Each row is a point. Examples show where two turns around zero, p and q, send a point. Write where each new point lands after one turn and then the other. Backwards means that the second turn is done in reverse. Each puzzle has new turns, and all numbers are rounded.

Turn p:
[ 15 -32  20] -> [ 17 -31  19]
[31 21 -2] -> [31 20 -8]
[-26  22 -25] -> [-29  22 -21]
[-33  -9  13] -> [-31  -7  19]
[12 -2 -5] -> [11 -3 -7]
Turn q:
[-24 -18 -25] -> [-27  -8 -27]
[13 19  3] -> [14 17  8]
[ 26  25 -25] -> [ 26  31 -18]
[-21 -13  38] -> [-19 -24  34]
[  6 -14   9] -> [  6 -16   4]
Where do these land?
q, then p: [ 28 -11  10] -> [ 28 -15   0]
p, then q backwards: [-5 19 -2] -> [-5 17 -8]
p, then q backwards: [-1 -2 28] -> [ 1  8 27]
q, then p: [ -3 -26 -48] -> [-17 -12 -51]
q, then p: [  3 -16  18] -> [  5 -20  12]
p, then q: [-23  36  -7] -> [-21  37   9]

Turn p:
[-29   8   9  11   6   1] -> [-24   3   1  17   8 -15]
[-38  20 -32 -24 -17  26] -> [-47  34 -22 -21  -9   9]
[  8  17 -22  10  -2 -14] -> [ 17  17 -23   4   0  -5]
[ -4  -8 -15  18  -7  16] -> [ -8  -3 -15  15 -14  15]
[ 17 -35  31  -3   8 -32] -> [ 25 -46  19  -8   7 -19]
[ -1  17   8  16 -30  -1] -> [  2  16   4  12 -29 -16]
[ 46 -19  22 -29  42   3] -> [ 35 -22  36 -21  36  29]
Turn q:
[ 19 -41 -37  37  12 -32] -> [ 39 -47 -31  15  -6 -33]
[ -6  14  29 -30  43 -23] -> [  8  14  26 -33  48  -9]
[ -6  -8 -22  23  -2  20] -> [ -3 -12 -22  27  -4  11]
[ 19  -6 -12 -11   1   7] -> [ 15  -1 -11 -12  -8  13]
[-14  42  13 -21 -22   9] -> [-32  44   9  -9  -6   5]
[  6   0  16  24 -22  16] -> [ -2   2  17  28 -23   7]
[-18  -2  11 -24 -10   3] -> [-25  -1  11 -19   0   7]
Where do these land?
p, then q: [33 30 -2 -7  6 10] -> [18 38  9  3 -2 17]
q, then p: [-19 -14  -8 -18  26  37] -> [-30  -7   1   6  18  41]
p, then q: [ -4 -27  31   0 -35 -28] -> [ -3 -29  22 -25 -31 -29]
p, then q backwards: [ 40  14 -15  25  21   1] -> [34 11 -6 21 29 23]
q, then p: [ -2  -8  10   4 -34 -22] -> [ -2 -11   2 -11 -22 -33]
q, then p: [-18  -6 -29 -11  17  29] -> [-24   0 -22   3  13  35]
q, then p backwards: [ 31  33 -21  10   2  -4] -> [ 18  34 -25  15 -10 -14]
q, then p: [-21 -15  19  -9  -6 -37] -> [ -4 -27   9 -20  14 -33]
p, then q: [-40  -7  15   7   4  12] -> [-28 -19   7  15  19 -17]
